Every row gives one point. A path goes straight from each point to the next, and from the last back to the first. The post is the endless flat space through its rows: a point in 2 columns, a line in 3, a plane in 4, and so on, so that a path can go around it. Count how often the path circles the post. Going back the other way cancels.
In the rows, 128 means zero.

Post (2 x 3):
[[133 128  86]
 [125 169 149]]
Path (26 x 3):
[[111 110 148]
 [141  93 122]
 [216 137  89]
 [155 149  63]
 [ 85 175  93]
 [ 40 144 118]
 [ 94 124 146]
 [170 114 100]
 [171 164 130]
 [164 231 144]
 [131 151  44]
 [ 62 188 170]
 [ 76 129 163]
 [146 115 134]
 [153 163 150]
 [158 178 123]
 [103 150  54]
 [ 72 164 130]
 [ 78 130 163]
 [139 110  96]
 [211 136  79]
 [148 138  62]
 [127 178  77]
 [158 152  61]
 [ 77 179 134]
 [ 57 122 136]]
Times around: 4

Post (5 x 6):
[[109  91 153  85 153 132]
 [141 163 120 206  21 167]
 [111 156 148 130 138 134]
 [140 140 157  97 156  91]
 [131 155 153 178 139  82]]
Path (24 x 6):
[[159 189 111 197 151  58]
 [ 62 162 125  61 178 167]
 [128  74 164  92 110  90]
 [120 122 198 141 126 178]
 [181  39 126 101  64 120]
 [170 200 107  92  98  80]
 [130 182 149 160  61 112]
 [169 165 159 176  59 114]
 [155 218 158 177 130 189]
 [108  75  94  86 172 114]
 [156 117 146 115 166 109]
 [164 101 160 124  84 125]
 [ 96 163 177  55 148  82]
 [131 172 106 175  79  85]
 [144 129 131  47 162 170]
 [194 209 161 119 114 100]
 [119 152 184 134  89 126]
 [108 177 159  74 148  87]
 [126  84 197  87 177 101]
 [176 133 133 180  91 128]
 [ 98 151  92  96 183 135]
 [ 88 209 106 180  65 104]
 [ 87 154 173 166 122 145]
 [132  68 184 150 149 172]]
Times around: 2

Post (8 x 9):
[[146  71 187  81  87 119  94 104 205]
 [165 174  95 138 144  87 141 149 132]
 [183 194 143 163 155 119 111 139 137]
 [126 184 112 143 115 138 134 125  86]
 [111 169 117 159 139 124 162 140 128]
 [185  83 122 164  82  93  70 122 181]
 [126 152 170 130 165  86 122 147 116]
 [130 146  98 125 171 152 138 141 103]]
Path (29 x 9):
[[153 162 110 153 121 132 101 174 140]
 [147 142 118 128 155  90 103 144 119]
 [115 168 153 178 110 144  93  81 110]
 [249 131 240 167 166  64  69 126 211]
 [152 130 192  66 180  51 123 161 116]
 [117 158 192 165  50 123 147 136 130]
 [172 163 221 178 161 115 146 132 159]
 [ 87  94 100 121 142 166 143 107  97]
 [125 204  56  35 135 169 150 106  75]
 [ 99 154  99 183 104 224 105 117  84]
 [204 200 166 146 169  83 117 172 162]
 [203  99 171 175  99  47 130 127 217]
 [121 142  99 118 184 106 148 124 108]
 [156 179 139 114 134  95 134 105  98]
 [170  67 154 155 147  48 104 156  85]
 [130  81  67 145  96  73 130 181 156]
 [149 163 165 112 200 173  81 146 190]
 [105 144 165 163 165  76  50 105  43]
 [181 168 108 117 123 238 150  47 141]
 [114 170 137 163 129 136 180 128 105]
 [183 165 123 110 157  62 137 203 137]
 [112 223 128 154 159 119 179 162 134]
 [154 112 144 145 158 127 126 151 181]
 [126 139 159 146  87 169 157 128 140]
 [180 226 123 163 139  90 107 191 138]
 [ 93 116  85 132 121 148  79 119  99]
 [184 197 191  94 153  90 108 102 157]
 [158  97  97 178 145  35 141 150 152]
 [219 122 181  89 159  36 132 162 198]]
Times around: 2

Post (13 x 14):
[[100 128 149 122  71  97 128 132  67 134 121  95 167 112]
 [102  99  97  59 138 111 124  71  72 134 106 173 107 201]
 [ 94 129  98 130  94 167 101 138 193 126 127 115 134 128]
 [ 70 131 147 104 138 129  96 121 145 155 148  98 129 139]
 [ 94 130  89 114 106 125 140 114 109 185 118 154 143 143]
 [112 123 130  82 150 182 150 120 151 132 184 136 119 176]
 [114 131 111 109 137 159 119  95 109 134 135 167 204 206]
 [ 93 133 154 107 112 177  80 105 143  86  79 182 119  79]
 [ 66  92 157  87 175 160 130 132 139 101  79 116 116 147]
 [ 99 132 164 169 139 129 139  87 149 114 153 127 158 118]
 [117 149 116 190 120 125  75 202 129 129  65 113 149 119]
 [108 158 127  78 130 122 138 117 150  91 129 185 131 146]
 [ 33 101 129 123 118 140 123 132 125 138 169 128 115 153]]
Path (28 x 14):
[[ 94 137 132 131  69 207  93 116 170  42  77 112 115  77]
 [ 84 121 160 105 133  82 189  58  99 127 130 152 144 155]
 [ 94 113 126 107 143 152 113  87 181 168 128 139 121 135]
 [118  72 112 104 136 116 143  92 116 128 115 163  89 116]
 [ 38 163 130 110 102 127  92 143 119  96 106 135 193  72]
 [ 77 116 143 113 144 193 114  72 142 119 139  88 155 161]
 [ 82 115 119  65 146 122 131 107  87 134  75 142 131 191]
 [ 92 166 114  82  99 134 110 151 184 148 142 139  98 129]
 [101  87 118 123  70 124 146 113 121 149 101 115 120 100]
 [125  86 121 125 196 201 146 104 161 141 103 120 194 148]
 [ 93 138 124  74 119 135 166 154 101  93 174 144 143 137]
 [ 55 149 157 170 131 173 106 147 101  91  50 180 165  98]
 [ 58 121 149  48  80 144  96  40 122 151  83 139 149 122]
 [ 81  98 147 180 136 116 119 126 124 113  82 171 139 136]
 [ 71 140 118  92 163 134 115 155 159 127 108 171 152 159]
 [134 163  82 179 184 138 105 144 160 149 145 162 192 194]
 [109 146 155  90 154 162 136  88 111 128 187 166  92 141]
 [104 152 110 146 108 140 142 136 151 109 115 125 150 202]
 [103 143 113 174 142 103 136  72 187 137 104 189 109 128]
 [ 86  83 104 142 138 183 114 149 136 128 125 144 121 190]
 [ 85 103 132 123 106 138 105 182 177 116 147  46 165 138]
 [ 75 113 118  93 121 180  93 145 176  65 174 101 158 164]
 [ 94 126 119  77  49 134 124 124  74 129 114  83 130 108]
 [115  90 144  98 147 176 150 127  48 111   7 150 154 156]
 [ 88 157 148  75  74 107 118 150 155 136 120 144 159 117]
 [ 60  67 141 132 161 133 138 100 174 190 118 133 120  99]
 [ 95 158  58  89  93 128 115 148 176 157  93 161 155 113]
 [ 95 153 154 145 143 154  97 147 150  72 150 119 133 126]]
Times around: 5
